Every row gives one point. To make a cloud, some directions were put in groups of two or more. Within a group, all points are equally far from the middle, so they leave a hole (a ring in 2 directions, a hollow ball in 3). The other directions are filled evenly. Then the cloud was stretched, turned, moved and blurred a little. Count the holes, and give their numbers of directions, smallest first.

Cloud (19 x 3)
[[-2.0 -3.1  4.9]
 [ 3.7 -3.0  0.6]
 [ 2.6 -4.3  1.3]
 [-4.7 -0.9  3.8]
 [-0.9 -5.9 -0.2]
 [-3.4 -5.3  0.7]
 [ 0.9 -4.4 -3.1]
 [-5.0 -3.8  0.0]
 [-5.2 -3.3 -0.5]
 [ 3.4 -3.1  1.6]
 [-3.4  1.5  4.0]
 [ 1.0 -0.9 -5.0]
 [-3.8 -2.9  4.2]
 [-3.1 -3.9 -3.0]
 [ 2.0  2.3 -3.3]
 [-3.0  3.5  1.3]
 [-5.5 -2.4 -0.5]
 [-2.6 -5.5  1.8]
 [-5.6  0.8  0.3]]
Holes: 1 (3)

Cloud (32 x 4)
[[-5.0 -0.5 -4.2  0.3]
 [-2.9 -5.0  0.1 -3.6]
 [ 1.1 -5.0 -3.4 -2.1]
 [-1.9  2.7  3.6  4.3]
 [-0.3  3.8 -2.9  2.6]
 [-1.4 -6.2  2.6 -2.6]
 [-3.7  0.6  5.5 -1.6]
 [-4.4  2.0 -3.1  2.5]
 [ 3.6 -1.7  4.1  3.9]
 [-3.3  2.6  1.0  4.7]
 [ 3.4 -1.3 -3.4  4.0]
 [-1.2 -4.8 -3.7  4.0]
 [-3.3 -4.0 -4.7 -0.8]
 [-0.9 -4.7 -5.2  1.8]
 [ 1.6  2.6 -0.3  4.9]
 [-2.5  3.5 -3.1  2.1]
 [-3.4 -5.4  4.4  1.9]
 [ 3.4 -2.0 -4.6  0.6]
 [-1.8  2.9 -0.7 -3.2]
 [-0.2  2.9  3.1  4.8]
 [-3.8  1.8 -2.5 -2.3]
 [-4.7 -1.5  4.7 -2.0]
 [-3.8 -4.9  4.7  0.2]
 [ 3.9 -1.4  5.2 -0.4]
 [ 1.6  1.9  4.3 -2.6]
 [-1.4 -6.0  1.8 -3.0]
 [-2.3 -5.4  0.2 -3.6]
 [ 3.7 -3.6  4.6 -0.4]
 [ 1.9  2.3  0.6 -3.4]
 [-4.4 -3.9  0.4  4.9]
 [ 3.5  0.9 -3.9  0.6]
 [-3.2 -4.5 -1.8 -3.4]]
Holes: 2 (2, 2)

Cloud (50 x 6)
[[-1.7  1.5  1.8  4.1 -2.1 -4.9]
 [-4.2 -0.4 -3.6  1.9  5.0 -2.5]
 [ 1.7  2.2  0.7 -4.3  5.5  2.4]
 [-0.6 -3.2 -1.8  5.2  5.1 -1.2]
 [ 2.8  2.4  0.8  4.2  1.1  6.1]
 [-1.3 -3.7 -2.4 -2.1  6.2 -0.6]
 [ 1.3  1.3  1.8 -5.3 -3.9  3.6]
 [ 2.6 -1.7  3.9 -1.8 -3.5  5.1]
 [-5.5  3.5 -2.2 -3.2 -1.5  3.7]
 [ 0.8  3.3 -1.2  3.5 -4.8 -1.9]
 [-3.4 -2.3 -4.3 -0.4  2.4 -3.9]
 [-4.2 -1.1  3.1 -1.8 -4.8 -2.3]
 [-3.2  3.2 -0.2  5.4  3.3 -2.5]
 [-1.5 -4.0 -0.3  5.1 -1.3  4.9]
 [-3.9 -0.1 -3.8 -1.4  1.3 -4.4]
 [ 4.4  1.2 -2.3  2.7 -3.9  3.0]
 [ 0.7 -4.5 -4.4 -0.8  3.4 -2.0]
 [-4.9 -1.1 -3.3  3.4  4.6  3.1]
 [-4.8  4.2  4.7 -2.2  1.1  2.9]
 [-0.7 -3.4  4.2 -1.9  4.9  4.2]
 [-4.4  0.6 -0.4  5.9  4.3 -0.6]
 [-0.7  4.3 -0.8 -4.1  1.4  5.7]
 [-5.8  1.1 -1.5 -1.9  5.3 -1.3]
 [-2.6  2.8  1.5  3.6 -5.6  1.3]
 [-2.5 -4.1  5.0  0.7  4.6  0.2]
 [ 3.0  0.7  0.2  4.0 -1.1  6.4]
 [ 3.6 -3.7  2.8 -3.7 -2.8  0.6]
 [-4.1  3.8  4.9 -2.1  3.0 -0.3]
 [-5.5 -2.7 -1.2 -3.9 -3.2  0.7]
 [ 2.0  3.3  4.2  3.0  1.5  4.8]
 [-0.5 -4.0  0.0  5.4  2.3 -3.2]
 [ 1.9  3.6  3.4  3.6  0.7  5.4]
 [ 5.1 -3.0 -1.9  3.4 -1.0 -0.7]
 [ 2.1 -0.4 -1.8 -2.6  6.7  2.5]
 [-3.3  3.0 -3.9 -2.8 -3.8  0.6]
 [-1.7  5.3 -3.1  2.2 -1.7  4.2]
 [-3.2  0.6  2.7  2.7 -6.0 -0.9]
 [ 2.9  2.4 -0.4  3.4 -2.9  5.4]
 [ 1.6 -1.9 -1.8  4.4  6.0  2.8]
 [ 1.3  5.3 -1.5  3.1  3.3  4.0]
 [-2.5 -0.2  1.5  4.5 -1.5 -5.0]
 [-2.4  3.5 -3.2 -3.6 -3.8  1.5]
 [ 0.4  5.2 -2.4  2.4  0.5  5.3]
 [ 1.9 -3.4 -5.2 -1.4 -1.6  3.9]
 [-4.9 -1.0 -0.5  5.9  0.2  4.0]
 [-3.0 -3.6 -4.2 -1.7  0.8 -3.4]
 [-2.8  1.8 -1.2  4.3 -5.3 -0.4]
 [ 1.2  4.0 -2.8 -0.2  3.6  5.5]
 [-5.7  0.7 -3.1  3.9  2.0  3.6]
 [ 2.9  3.7 -1.0  3.4 -1.8 -3.4]]
Holes: 3 (2, 2, 2)

Cloud (83 x 8)
[[ 3.3 -3.5 -1.7 -5.0 -2.0 -0.6  0.1  3.3]
 [ 4.3  0.3  0.5 -4.6 -2.4  1.3 -4.6 -2.3]
 [-5.2  4.0  2.7 -1.4  4.4  3.4 -2.4 -0.2]
 [ 5.2  0.7 -3.9  4.0 -2.8  5.2 -1.6 -1.5]
 [ 4.2  3.0 -0.4  2.3  3.2  2.2 -4.4 -3.2]
 [ 1.2  3.3 -1.8 -0.4  4.8  2.5 -4.4  3.1]
 [ 2.2  4.0 -5.3  5.2  0.9  3.4  0.8  1.3]
 [ 3.5 -2.6 -3.0  0.4 -5.4  4.3  6.3 -0.1]
 [ 6.6 -0.5 -0.2 -2.8 -1.9  1.2  5.3  1.9]
 [ 5.1 -1.1 -2.5  0.3  4.4 -3.9  1.6  0.2]
 [-2.3  4.2 -2.4 -2.5  3.1  7.3 -2.2  0.7]
 [ 2.4 -0.7 -1.3 -0.1 -3.0 -5.2  4.9  1.8]
 [-4.3  0.3 -0.8  2.9 -5.3  2.7  5.2  0.1]
 [-3.3  3.7 -5.7 -3.5 -3.0  0.2  2.8 -2.6]
 [ 0.0 -4.5  2.4  0.3 -7.1  2.8  0.9 -3.7]
 [-7.0  2.2 -2.2  3.4  1.3  1.8 -0.6  0.0]
 [ 1.4 -2.4  0.6 -5.8 -2.9  3.3 -2.6 -4.0]
 [-2.6  0.8  2.3  5.1  1.9  2.8  4.5 -5.3]
 [ 5.9  3.3 -2.5  3.4 -3.3  1.7  2.8  1.8]
 [ 4.2  4.7 -2.4 -4.5 -0.9  5.3  3.9 -0.9]
 [ 4.2 -1.7 -5.1 -0.8 -2.6  6.2  2.5 -3.1]
 [-0.5  0.5  1.5 -5.0 -0.7  0.4 -4.8 -5.1]
 [-2.4  0.0  1.8  3.1 -2.8  7.6  6.3 -1.9]
 [ 1.0  2.6  6.0  1.5 -3.8  4.4  4.8  1.6]
 [ 4.4 -5.8  1.0  4.3 -0.6 -1.9  2.6  1.2]
 [ 0.1  3.0  6.3 -0.2 -1.5 -1.7 -0.6  1.8]
 [ 2.5  4.7  0.5 -3.3  4.0 -4.6  1.4 -1.6]
 [ 5.3  4.1  2.3  1.5 -0.3 -2.0  3.4  1.8]
 [ 3.0  0.2  1.6 -5.0 -0.1 -2.3  6.4 -2.0]
 [ 0.2  7.0 -3.6  0.7 -0.4  3.3  0.5 -5.8]
 [ 3.3  0.4  0.5  7.1  2.5  1.7  5.2 -1.8]
 [-1.6  3.9 -6.5  1.8 -2.6 -0.6  3.6 -0.4]
 [ 2.7  1.8  3.7 -2.8 -0.7 -2.6 -3.2  2.1]
 [-1.1  2.6  0.9 -3.9  4.5 -5.0  2.2 -3.0]
 [ 0.9 -0.5  3.2  2.2  0.8  5.2  8.7  0.3]
 [ 1.0 -0.9  2.7  2.3  0.3 -3.2 -4.6  0.8]
 [-1.7 -4.8 -4.0  3.1 -3.1 -1.5 -2.0 -1.5]
 [ 4.6  2.5 -3.6 -0.1  2.7  2.9  6.9 -0.5]
 [-5.2 -0.8 -2.6  3.0 -1.7  1.8  6.0  1.9]
 [-2.4  4.7 -0.4 -7.3 -0.2  2.2 -2.4 -3.0]
 [-2.7 -1.0  0.3 -4.8 -6.5  1.7  2.3 -2.7]
 [-1.3 -0.1 -2.3  4.6  0.6  6.4 -3.1  1.6]
 [ 3.4 -5.0 -0.7  3.0  2.9 -2.3 -2.7 -0.6]
 [ 1.3  1.8  3.8 -0.1  4.5 -1.8  5.5 -3.2]
 [ 6.1 -1.4 -2.7  3.5 -2.5  0.4 -1.0  2.7]
 [ 3.7 -4.1  2.9  2.8 -0.1  1.3  4.4  4.1]
 [-0.5 -0.7 -1.1  3.0 -5.1 -2.8  3.7 -4.7]
 [-4.0 -4.9 -4.6  3.2  0.0  0.9  1.0  1.1]
 [ 3.2  4.3 -2.8 -1.4 -0.8  2.0  7.3 -4.2]
 [-3.1 -0.7 -4.2 -4.6 -2.4  1.9 -3.8  0.8]
 [ 4.3 -5.0  0.6  1.0 -3.5 -1.6  3.8  3.0]
 [-0.1  0.0 -7.5 -3.0  0.5  4.2  1.3 -3.0]
 [ 3.6 -5.4 -1.1 -1.8 -0.5 -3.2 -2.6  0.8]
 [-1.0 -3.4 -2.6 -0.4  0.1  8.3  3.0  1.4]
 [-7.4  3.0  2.0  0.3  0.6  1.8 -2.1 -0.6]
 [-2.0  3.2  0.2 -2.4 -2.8  8.9  2.2  1.9]
 [-1.3 -1.5 -2.7  2.5 -0.3  3.4  4.3 -7.7]
 [-2.6  2.8 -1.0 -1.0 -3.1  5.8  3.0 -6.7]
 [ 4.5  5.9  3.8 -1.4 -0.6 -0.7  0.4  0.7]
 [ 0.1  3.9  0.5 -0.2 -1.4  6.0 -0.1  5.9]
 [ 6.6 -5.3 -1.2  4.0 -0.8  2.6  2.9 -3.1]
 [-4.9 -2.1  1.1  0.1  1.1 -1.8 -1.3 -5.8]
 [-3.5  1.4 -4.5 -3.9 -1.0 -0.3 -4.6  1.7]
 [-3.3  8.5 -1.3 -3.6 -1.4  2.3  3.1  0.5]
 [ 1.6 -2.1  0.5 -0.9  5.4  1.8 -4.3 -2.3]
 [ 3.1  3.8 -0.6 -1.7 -2.8  3.7 -0.1 -7.5]
 [ 4.2  3.0  3.7  0.7  3.3  1.9  5.9  1.1]
 [-5.7 -2.2 -1.2 -2.0  0.9  5.6  3.9 -2.7]
 [-2.7 -0.8  1.8 -5.6  2.7  4.7 -2.1 -1.3]
 [-0.6 -5.6 -1.0 -0.8 -2.0  2.2  1.8 -7.3]
 [-3.3 -4.0  3.1  4.3 -2.0 -0.9 -0.7 -0.3]
 [-3.2  4.3 -5.0 -5.6  1.9 -1.1 -0.3  2.3]
 [ 2.0 -3.7  4.7 -4.6 -0.5  1.3  0.1  1.4]
 [-2.3  5.2  1.3  5.0 -0.4  0.7  4.1  1.9]
 [ 5.3  3.4  0.5  3.1  1.1 -3.5  0.1 -1.0]
 [-1.6  0.9  2.6 -1.8 -0.7  2.8  3.9  6.8]
 [ 4.3 -2.9 -0.2 -5.3  0.8  1.4 -1.7  1.6]
 [-0.6 -2.1  0.4 -5.9 -1.3  6.9  1.0 -1.7]
 [ 0.2  0.7 -6.9 -5.4 -1.4  2.8  1.0 -1.5]
 [ 5.7 -3.5  3.4  0.2  0.8  0.2 -1.6  1.5]
 [-6.4 -2.7 -0.6  0.6  0.4 -2.4 -2.0 -0.3]
 [-3.8  0.2  3.3 -1.1  2.6  2.3 -4.9 -2.4]
 [-6.8  5.0  1.0 -4.3  0.3 -0.1 -1.3 -0.2]]
Holes: 1 (8)

Cloud (106 x 9)
[[ 1.1 -0.3  6.3  0.6 -3.9 -1.9 -0.7 -2.4 -5.7]
 [ 1.0  1.1 -1.6 -3.0  0.1  1.4  8.9  2.8 -2.4]
 [-3.1  1.6 -1.1 -2.8 -7.0  5.4  4.1  0.0 -0.6]
 [ 5.4  0.5  0.9 -0.5 -7.7  2.4  2.2 -4.0 -0.1]
 [-2.9 -9.1 -2.0 -3.8 -3.0 -2.2  0.1  1.5 -1.8]
 [ 4.6  2.3 -5.3 -4.4  1.5 -1.3 -0.9 -1.1 -1.9]
 [ 0.3 -2.1 -1.1 -8.2 -1.3 -5.4  1.4 -0.4  0.7]
 [ 7.3 -2.0 -2.1 -3.2 -2.4  6.5  7.5  3.7  0.8]
 [ 1.8  7.4 -4.7 -1.2 -0.7 -0.1  0.6  4.3  2.5]
 [-0.7  1.1  1.1  2.9 -0.3  5.7  5.5 -2.1  1.9]
 [-4.3  3.6 -5.0  0.0  0.6 -1.3  2.4 -3.6 -0.1]
 [ 2.1  0.4  0.1  0.1 -3.7  8.7  4.3  6.8  4.3]
 [-0.9  3.7 -0.9  3.5  0.9  1.3 -3.5  2.4 -3.8]
 [-3.0 -3.0  2.2  3.0 -2.5  2.7  6.3 -2.9  1.2]
 [-2.6  3.1  1.5 -5.5 -6.3 -3.9  1.0 -1.9 -4.4]
 [ 3.3 -3.5  2.4  0.6  1.2 -2.7  6.8  2.6 -1.2]
 [-4.1 -4.6 -3.2 -3.7  0.8 -1.4  1.5  8.1 -0.3]
 [-1.6 -3.0 -2.1 -7.7 -3.7  2.7 -0.2  5.4 -1.1]
 [-4.6  0.9 -0.7  0.1 -3.1 -5.1 -5.0  1.3 -2.1]
 [ 2.6  2.3  6.7  1.7 -2.8  1.2  1.3  3.1 -4.7]
 [ 2.6  3.2  1.0 -1.5 -1.4  0.8 -2.9  3.5  4.1]
 [-1.1  0.3 -3.5 -3.2 -7.3  4.6  0.5 -0.8  5.9]
 [ 5.3  2.3 -5.0 -4.1 -1.2  4.0 -3.9  3.4 -3.0]
 [ 1.1 -0.1 -3.1 -3.3  1.8  3.1  5.4 -2.6 -4.2]
 [ 3.3 -1.7  4.1 -1.4  2.0  1.0 -1.1 -3.0 -2.9]
 [-0.4  1.0  0.2 -5.8  5.4 -1.2  0.4  3.4  1.5]
 [-5.5 -0.2 -2.2 -0.6 -1.2 -7.2  0.1  4.8 -0.9]
 [-0.2  1.3  0.0 -3.2  1.6 -2.3  1.1  5.5  5.4]
 [ 0.5 -4.7 -1.3  1.0  3.7  4.0  0.1  4.8 -1.7]
 [-3.5 -1.4 -4.5 -4.9 -1.5 -0.8  2.2  8.1  2.0]
 [-1.8  5.3  0.5 -1.5 -4.3  2.1 -0.7 -4.4  0.8]
 [ 2.7  4.0  2.6  2.6 -4.8  0.9 -1.0 -1.0  0.1]
 [ 2.9  0.9  2.1  3.7  2.4 -3.8  2.5 -1.5 -3.3]
 [ 1.1  0.9  2.3 -0.7 -1.3  2.8  9.0  4.2 -0.1]
 [-1.2  0.9 -4.6 -1.7  0.6 -1.7  6.1 -4.2 -2.3]
 [ 0.8 -4.8 -2.8 -3.6 -2.8 -6.8  0.6  2.0 -3.8]
 [ 2.9 -4.1 -2.5 -1.3  0.8  5.1  0.5  4.3 -5.2]
 [ 6.5  0.5 -5.5 -1.5 -2.0 -2.0 -3.0  1.0 -4.0]
 [-3.5  0.6  4.5  3.3 -2.5 -0.1 -2.1 -3.4 -3.9]
 [-0.1  3.1 -6.4 -0.6 -2.0  1.1  6.3  5.2  1.9]
 [-2.7 -3.0 -1.8  1.5 -4.8 -2.8 -3.2  0.7  2.5]
 [-2.0  4.4 -2.3 -4.3 -4.0 -2.3 -0.8  6.4  0.5]
 [ 0.5 -0.6 -2.5 -0.3  1.6 -3.2 -6.1  2.4 -1.4]
 [ 1.5 -1.9  3.2  2.5 -6.1  1.6  3.5  2.7 -2.9]
 [ 2.4  3.9  2.2  3.3 -1.3  4.5  2.1 -4.2 -1.0]
 [ 3.6 -0.4  1.9 -3.7  1.1 -5.5  1.9 -1.5 -0.1]
 [-1.7 -1.2  3.0  1.1 -5.7 -2.0 -1.2  6.2 -0.4]
 [ 2.6  0.2 -5.8 -4.9  1.1  0.3  1.3  2.9  4.6]
 [ 2.4 -1.7 -2.0  2.1  3.6  0.1 -4.4 -0.6 -0.1]
 [ 0.4 -0.5 -2.4 -4.7 -3.5  1.2  1.0  3.9  6.2]
 [ 0.3 -1.7  0.7  0.1 -6.0  4.4  1.9  4.4  4.9]
 [-1.1 -3.3 -3.2 -5.7  2.9  0.4  3.6 -2.8  2.3]
 [-3.3 -0.2  5.2  3.1 -3.2  2.0 -0.2 -3.1 -3.2]
 [-0.2  1.3  1.1  4.8 -5.5  2.4 -2.5 -6.9 -0.6]
 [ 0.5  7.6  1.1 -2.4 -0.9 -0.9 -0.4  4.1  0.5]
 [ 3.1  0.6 -6.6 -2.1 -2.7 -3.8  0.4 -4.3 -2.7]
 [ 4.1  3.1 -3.7 -5.9 -0.3  0.7 -2.6  4.3  1.6]
 [ 3.1  2.4  0.7 -0.2  1.5 -2.4  5.2 -2.9 -0.1]
 [-2.6  0.5  2.1  0.7 -0.2  2.2 -4.0  5.8 -4.4]
 [-1.9  3.0 -4.9 -1.7 -2.8 -2.8  4.9  1.9  1.2]
 [-2.6 -2.5 -0.2  5.0 -2.2  3.8  3.6 -0.5 -1.9]
 [ 4.1  3.7  2.3 -1.5  0.8  4.4  6.1  1.5 -3.6]
 [ 2.3 -3.2  0.8 -1.5 -1.1 -2.1 -4.5 -2.9  2.1]
 [-4.2 -4.8 -4.5 -4.4 -4.2 -1.5 -1.8  3.0  0.5]
 [-5.0  0.9  1.7  3.6 -1.1 -1.7 -2.5 -5.3 -4.7]
 [-5.2 -4.1  0.6  0.0 -3.6 -1.5  4.7  0.0 -6.2]
 [-0.5  0.9  0.8  0.5 -0.6  4.1  7.4  4.8  3.2]
 [ 0.6 -5.5 -5.9 -1.0 -1.7  1.6  4.9 -2.0 -3.3]
 [ 5.8 -0.2  2.2  0.4 -0.3 -1.7 -1.8 -3.9 -2.7]
 [-1.7 -5.4 -2.7 -1.1 -5.5  1.8 -3.9  1.3  0.0]
 [ 0.7 -0.1 -0.9 -1.9 -4.1  0.7 -1.5  0.6  6.2]
 [-0.4  2.8  2.3 -3.5 -5.7 -0.9  3.2  6.8  2.1]
 [-0.9 -2.5 -6.6 -2.3  3.1 -2.2 -1.3  0.2 -0.1]
 [-1.3  1.1  2.3 -2.0 -5.0  6.8  0.6  1.9  2.3]
 [ 4.7 -0.9  1.2  3.3 -0.1  4.5  7.2 -0.1 -1.1]
 [ 1.7 -1.3  4.2  0.0 -4.4 -7.0 -1.0 -2.3 -3.8]
 [ 3.1 -0.3 -7.2 -4.4  0.0 -2.5 -0.3 -1.3 -0.3]
 [ 3.6 -3.3  1.5 -0.2  5.2  0.4  1.3  0.5 -0.3]
 [ 0.3 -2.7 -7.1  0.1 -0.4 -0.9  5.3 -5.0 -2.7]
 [ 1.2 -1.9  3.1  1.9 -2.0 -2.8  6.9  6.1 -0.6]
 [-1.6 -1.3 -2.5 -4.5  1.2 -2.3 -4.1 -5.4 -5.1]
 [-0.2 -0.9  1.1 -7.1  1.1  5.1  0.5  1.5 -2.6]
 [-1.1 -2.4 -2.0  1.9 -6.0  0.6 -4.1  0.6  1.8]
 [ 2.7  4.0  0.4  3.2  0.7 -1.5  3.6  0.1  2.4]
 [ 2.2 -0.8  4.1 -5.0 -2.3  2.8  1.3 -3.0 -3.6]
 [-2.2  6.1 -2.0 -2.8 -0.1 -5.4  0.8  5.0 -1.1]
 [-0.7 -0.3 -1.5 -7.7 -2.9  1.4 -3.6  0.6 -1.9]
 [-2.3 -1.4 -0.3 -7.2 -2.4 -2.1  0.7  5.3  4.4]
 [-4.9 -5.0  2.8  1.5 -1.9  4.0  2.0  1.4  1.5]
 [ 4.3 -0.6 -4.6 -4.4  0.2 -1.3  3.4 -2.5  2.5]
 [ 4.0 -3.7 -2.6 -0.2 -0.2 -5.2 -2.5 -0.5 -1.5]
 [ 0.2 -3.8 -0.4 -7.7 -0.1 -0.7  3.9  6.9  3.2]
 [ 4.6 -0.6  0.3 -3.6 -3.9  6.3  0.8 -5.7 -1.4]
 [-5.6 -2.8 -3.0 -1.2 -6.6  2.8 -1.7  1.0 -1.0]
 [ 2.0 -0.8 -5.4 -4.5  2.8 -4.7 -0.7  4.2 -1.6]
 [ 0.0  3.4  1.4 -0.2 -1.1  3.4  3.5 -7.5 -1.8]
 [ 4.8 -2.5  0.2  2.1  2.0  1.9 -1.8 -5.5 -2.9]
 [ 1.9 -0.2  4.5  1.1  0.7 -3.9 -0.4 -4.8 -4.7]
 [ 0.1  0.3 -2.5 -3.5 -0.5 -0.6  0.6  1.9  6.6]
 [-3.2  2.7 -3.3  1.1  0.8 -5.3  2.0 -1.1 -3.5]
 [-2.4 -2.1 -1.3  3.6  1.4 -1.0  0.2 -1.4  4.3]
 [-6.6 -3.8 -3.8 -0.7 -0.2 -3.8  0.7  2.6  1.0]
 [ 8.3 -1.1 -2.0  2.3 -5.3 -1.8  0.9  2.6 -2.2]
 [-1.7  0.6 -5.1 -0.9 -2.3  1.4  8.1 -3.0  0.9]
 [-1.4  0.8 -3.7 -2.8  1.9  7.7  3.7  3.8  2.4]
 [ 4.0  0.1 -2.5 -7.2  0.0 -4.4  3.0  5.1 -0.2]]
Holes: 3 (2, 2, 3)
